Rows are points. The ring and each string are closed loops that go straight from each point to the next, and from the last back to the first. Before rounding, they use only three directions, however many columns there are. Count how often each string passes through the ring. Passing back the other way cancels.
(in the rows, 128 means zero)

Ring, 9 rows:
[[ 95 170  52 153]
 [133 183  65 180]
 [159 175 101 188]
 [164 145 151 165]
 [149 130 162 142]
 [108 117 148 107]
 [ 81 116 126  95]
 [ 63 123  98  97]
 [ 66 142  69 118]]
String:
[[ 42 148  39 113]
 [ 70 145  65 131]
 [ 98 140  98 140]
 [107 160  78 149]
 [115 191  41 169]
 [132 212  23 193]
 [143 195  55 198]
 [139 162  98 181]
 [125 145 114 155]
 [139 166  99 164]
 [186 185 112 201]
 [191 164 145 196]
 [175 143 162 177]
 [140 135 143 151]
 [139 143 134 148]
 [151 142 149 144]
 [157 126 181 127]
 [130 108 180 113]
 [111 108 160 114]
 [112 136 120 130]
 [101 136 116 109]
 [ 68 114 121  72]
 [ 54 101 124  73]
 [ 61 102 123  92]
 [ 86 126 110 118]
 [ 92 146  90 125]
 [ 59 149  55 111]]
Times through: 5
String:
[[101 149  85 151]
 [118 187  45 182]
 [123 156  96 161]
 [136 170  89 169]
 [165 193  81 194]
 [197 200  98 218]
 [190 167 136 206]
 [143 143 132 164]
 [122 144 115 146]
 [157 170 109 173]
 [190 185 115 204]
 [180 176 116 204]
 [142 153 116 174]
 [131 161  97 163]
 [135 187  64 175]
 [126 212  19 189]
 [ 94 182  32 167]
 [ 85 154  66 144]
 [101 138 104 137]
 [ 84 155  68 129]
 [ 56 151  50 111]
 [ 82 148  76 122]
 [ 83 131 100 122]
 [ 57 126  84 108]
 [ 44 134  62 105]
 [ 64 159  44 122]
 [103 158  80 139]
 [107 149  95 142]]
Times through: 2

Ring (10 x 8):
[[ 79 110 190 113 209 120  67 117]
 [ 86  96 184 105 201 124  57 120]
 [114  84 156 104 165 126  60 121]
 [155  86 113 106 124 126  80 122]
 [200 107  67 108  92 126 115 124]
 [215 122  50 111  83 124 134 124]
 [210 139  52 127  83 118 148 118]
 [179 138  82 141 101 113 137 109]
 [127 130 135 143 145 111 110 105]
 [103 125 161 135 174 113  94 108]]
String:
[[142 105 128  93 162 128  85 129]
 [152  70 118  98 125 130  64 124]
 [169  69  98 112  93 126  74 117]
 [174  83  91 121  88 123  89 114]
 [224  91  42 105  59 129 113 125]
 [227 127  42  92  94 130 138 136]
 [172 125  95 109 131 123 117 125]
 [180 113  83 125  98 119 115 115]
 [246 133  15 128  42 119 160 118]
 [249 155  13 122  61 120 176 123]
 [200 147  64 118 108 120 148 123]
 [159 121 106 123 127 119 112 116]
 [165 119  95 145  97 112 118 105]
 [166 131  90 168  83 104 133  94]
 [148 143 111 154 122 107 131 102]
 [141 137 124 125 154 116 116 116]
 [130 117 133 134 142 115  99 109]
 [ 93 112 168 151 159 108  83  98]
 [ 69 120 196 138 201 111  76 105]
 [ 81 130 188 113 221 119  82 119]
 [117 126 152 106 189 122  94 124]
 [127 107 139 122 151 119  88 114]
 [111 117 159 102 193 124  84 125]
 [ 82 103 190  94 220 126  59 127]
 [ 67  76 205  98 212 126  32 121]
 [109  77 158 122 148 120  57 111]
 [134  98 133 117 142 121  82 116]]
Times through: 2
